Each row of a before or after table is a point. The points were changed in one or more steps. Then noise was added and the rows were shuffled. The steps act on how far a point lies along the listed directions, d1 being the first. Write out the steps. A step turns or swaps two directions, mirrors them in a line or flattens them onto one, adds a multiple of one to another, or multiplies one. Angles are multiples of 10 degrees, from the lower direction toward the higher: turns from -170 to 170, lines from 10 to 170 but not 90. Use the fewest steps. Two steps may share a direction if one is a turn and the other turns, adds or multiplies; they go together, in the order done. Otherwise the lowest direction goes first.

Directions:
(1): [-48 -19]
(2): [19 -48]
Before, 10 rows:
[-6 -37]
[1 -12]
[76 -4]
[-13 17]
[-55 -22]
[-86 41]
[-50 -52]
[23 14]
[-3 3]
[-6 15]
After (10 x 2):
[-6 26]
[87 -37]
[-10 -10]
[-56 53]
[16 6]
[4 2]
[21 -56]
[-24 -30]
[-5 -73]
[20 2]
Steps: swap d1 and d2

Directions:
(1): [10 23 -68 -4]
(2): [40 -58 -15 15]
(3): [5 -15 0 -71]
(4): [-60 -35 -21 3]
Before, 14 rows:
[-2 15 -3 31]
[-8 -14 -48 8]
[-51 -16 -52 1]
[5 -35 73 -65]
[-37 -13 73 -80]
[-64 -16 -18 20]
[-61 2 -66 -1]
[25 31 0 2]
[45 -1 -33 48]
[-1 -35 77 -58]
[5 19 -8 13]
[-23 -49 -33 51]
[6 -18 -26 -11]
[10 -27 58 -57]
After:
[2 20 -79 -84]
[-3 13 14 12]
[34 -10 -69 -66]
[-6 12 6 29]
[23 -15 42 48]
[12 23 21 4]
[-51 -17 21 1]
[-4 -28 21 -10]
[-18 -48 2 52]
[32 -9 -53 -60]
[-50 -6 -14 18]
[-23 -28 34 12]
[34 -10 -78 -64]
[-64 -6 31 -1]
Steps: mirror d1 and d2 in the line at 100 degrees; multiply d4 by 0.7

Directions:
(1): [78 26 26 -25 -1 5]
(2): [34 -28 -35 47 43 28]
(3): [2 -2 45 60 -44 22]
(4): [20 15 -62 10 -57 -16]
(5): [-4 59 3 39 30 -46]
Before:
[53 11 -38 -23 -51 -15]
[-27 -2 0 -16 10 -11]
[-13 -12 -39 -19 67 -26]
[-4 7 0 22 6 -15]
[-18 19 7 4 6 -24]
[16 30 -22 26 -18 -7]
[-21 -4 8 20 8 -2]
[23 7 -34 5 -44 21]
[14 16 -12 -1 -16 -10]
[-1 -29 -13 3 -23 -20]
[66 -9 -16 -93 29 20]
[35 -11 -14 14 -9 34]
After, 12 rows:
[14 13 -34 -30 -69 -27]
[19 -4 -31 -27 67 -22]
[12 36 -16 18 -23 -10]
[40 4 5 -8 -25 25]
[10 -33 -18 8 -16 -16]
[11 2 4 -119 -4 -2]
[1 15 -14 -5 -18 -13]
[-19 -12 -12 -1 23 -3]
[-20 11 -4 16 18 -19]
[18 10 -28 -1 -50 17]
[6 9 -1 21 8 -14]
[-1 -5 8 25 16 3]
Steps: turn d1 and d2 by -60 degrees

Directions:
(1): [-5 33 19 7 -36 62 50 37 39]
(2): [63 -35 -23 52 9 -13 11 -1 57]
(3): [43 -4 -20 -13 -29 42 25 -71 -37]
Before, 10 rows:
[-75 24 48 -7 22 -31 -17 116 56]
[15 8 8 29 0 1 -7 -27 1]
[-10 11 9 -28 12 -13 -26 10 -4]
[-7 19 -2 -27 -4 -4 -11 -2 -7]
[-12 17 22 -2 -20 19 26 24 27]
[41 -32 -21 24 12 -13 -3 2 37]
[24 35 17 30 -65 84 67 58 70]
[-3 20 11 48 -32 53 48 67 91]
[-25 2 16 -14 -6 17 -1 28 9]
[13 15 13 -23 7 6 5 -1 -6]
After, 10 rows:
[16 -23 -2 18 14 -36 -8 5 27]
[-48 17 16 -27 7 -1 -12 42 -3]
[22 -26 -5 13 5 0 -2 5 26]
[-22 -30 -9 49 44 -79 -49 59 59]
[-16 22 20 11 2 -1 -16 -13 -14]
[29 9 1 -9 -9 24 10 -2 20]
[27 8 -12 -9 -10 5 0 -14 9]
[7 -47 -14 40 55 -109 -74 42 28]
[26 1 6 -12 12 -6 -1 -9 -1]
[45 -16 8 57 -4 10 40 71 122]
Steps: turn d1 and d3 by 130 degrees; turn d2 and d3 by -130 degrees

Directions:
(1): [-16 -18 -75 -30 41 56 25 -4 -34 37 31 -4]
(2): [-27 -47 -25 -18 -18 -56 16 32 -3 0 -15 -85]
(3): [-37 2 26 -12 -14 -53 46 -69 -50 19 27 23]
(4): [66 -43 28 -31 35 -31 -10 28 -16 -12 67 11]
(5): [24 -45 47 40 -47 52 41 8 -6 49 8 -20]
(6): [-22 -33 22 -53 -37 32 -38 18 -64 -30 -37 25]
Before:
[34 33 49 -15 4 -25 -42 24 -19 -40 -2 55]
[7 2 -5 -51 14 35 -23 4 -41 -45 13 52]
[44 30 27 1 -23 49 -79 85 49 -48 -27 33]
[-17 16 25 -40 -1 8 -51 3 4 -23 -50 16]
[31 -68 -84 -87 46 14 -44 70 -56 -28 58 -23]
[1 -39 10 23 -34 17 30 -2 -1 26 -8 -57]
[39 -14 18 2 -8 36 -23 60 30 -14 -15 15]
[-3 8 -2 -36 15 32 -32 25 -26 -40 -42 71]
[16 24 26 -5 -43 31 -24 -10 -26 -15 -38 33]
[-8 -7 -54 -66 2 19 -12 33 -21 -6 -20 -6]
[45 28 13 73 -4 47 34 23 74 35 9 -24]
[-24 -16 -39 -26 -31 -18 -65 72 -12 -58 -62 -64]
[-22 -10 -65 -22 28 -28 18 5 8 -6 3 -49]
[8 -1 7 -53 8 37 -59 12 -16 -24 -9 52]
After (14 x 12):
[-3 -42 -6 18 -27 28 36 -3 -7 33 -3 -59]
[-16 17 31 -39 -4 5 -52 3 7 -26 -52 17]
[48 29 22 77 -8 41 30 23 79 30 4 -24]
[2 12 13 -30 7 21 -35 28 -18 -48 -49 70]
[28 -71 -99 -95 53 26 -38 70 -63 -20 67 -25]
[48 33 43 7 -32 37 -85 84 56 -56 -33 33]
[12 2 21 -49 -1 27 -65 14 -8 -32 -14 52]
[-30 -22 -68 -37 -15 3 -54 71 -25 -44 -50 -65]
[40 -11 25 5 -11 32 -24 61 34 -16 -18 17]
[10 4 10 -46 6 24 -27 6 -35 -51 8 50]
[-26 -15 -86 -32 39 -12 25 4 -3 3 10 -49]
[-10 -9 -62 -69 8 26 -10 33 -25 -1 -15 -6]
[18 26 40 -1 -51 22 -28 -8 -18 -21 -44 33]
[38 35 64 -10 -6 -36 -45 25 -11 -47 -10 57]
Steps: add 0.5 times d2 to d1

Directions:
(1): [51 -41 -7 17 -3 -31 -13 6 -71 28 -54 23 3 61]
(2): [-15 -9 24 14 -3 21 12 63 37 -8 31 -13 -46 92]
(3): [-92 4 47 -16 13 -39 6 -53 -6 19 -8 35 13 39]
(4): [-22 -9 0 -24 74 25 71 29 -44 34 -21 -32 -24 -23]
(5): [5 1 8 -48 -53 -21 52 31 50 -9 -79 22 -2 -11]
(6): [-26 -19 -29 43 -25 -88 7 3 7 19 4 -60 -45 -22]
Before:
[4 -7 -17 32 12 13 13 -1 12 6 47 -22 2 -24]
[50 1 10 13 -26 52 -25 47 52 -42 84 19 -38 85]
[55 -21 -37 10 1 -13 -35 17 -4 5 37 -16 -16 -15]
[47 -29 12 19 33 -4 -36 32 -83 9 -37 18 -19 53]
[22 24 -3 27 -38 -41 -44 -16 26 -29 65 16 -10 21]
[-2 21 18 -12 -42 19 21 33 52 -24 -15 13 27 -6]
[-67 -5 46 -60 -16 -49 77 -5 7 6 -62 15 14 -10]
[-28 -3 2 -40 -19 -3 42 -4 12 -2 -62 29 13 -17]
[19 3 35 -56 47 56 7 -50 -44 9 -29 32 43 16]
[62 -6 -36 10 19 24 -11 -8 -30 -13 6 -20 18 -44]
After:
[-36 0 34 11 6 -6 1 -8 -29 13 -8 24 34 47]
[31 -23 -19 42 -7 0 0 10 0 9 27 -13 -1 19]
[91 -22 -23 7 11 -2 -39 -44 -92 10 -1 52 28 9]
[4 29 -6 -22 41 25 -14 -16 -25 -23 -6 -8 12 -122]
[-2 13 35 -90 86 110 88 17 -8 6 -24 -15 1 -27]
[-78 0 24 -28 12 7 39 -9 10 6 -25 25 -4 26]
[64 14 -16 30 -70 -57 -57 -14 18 -30 33 30 3 19]
[4 4 -11 23 44 42 -9 4 2 -21 62 -37 -8 -5]
[-77 -9 60 -52 -22 -45 69 1 19 4 -43 14 7 22]
[23 -9 -27 22 0 -16 -59 -18 2 -1 67 -12 -3 -13]
Steps: turn d1 and d2 by -130 degrees; swap d3 and d5; add -1 times d6 to d4
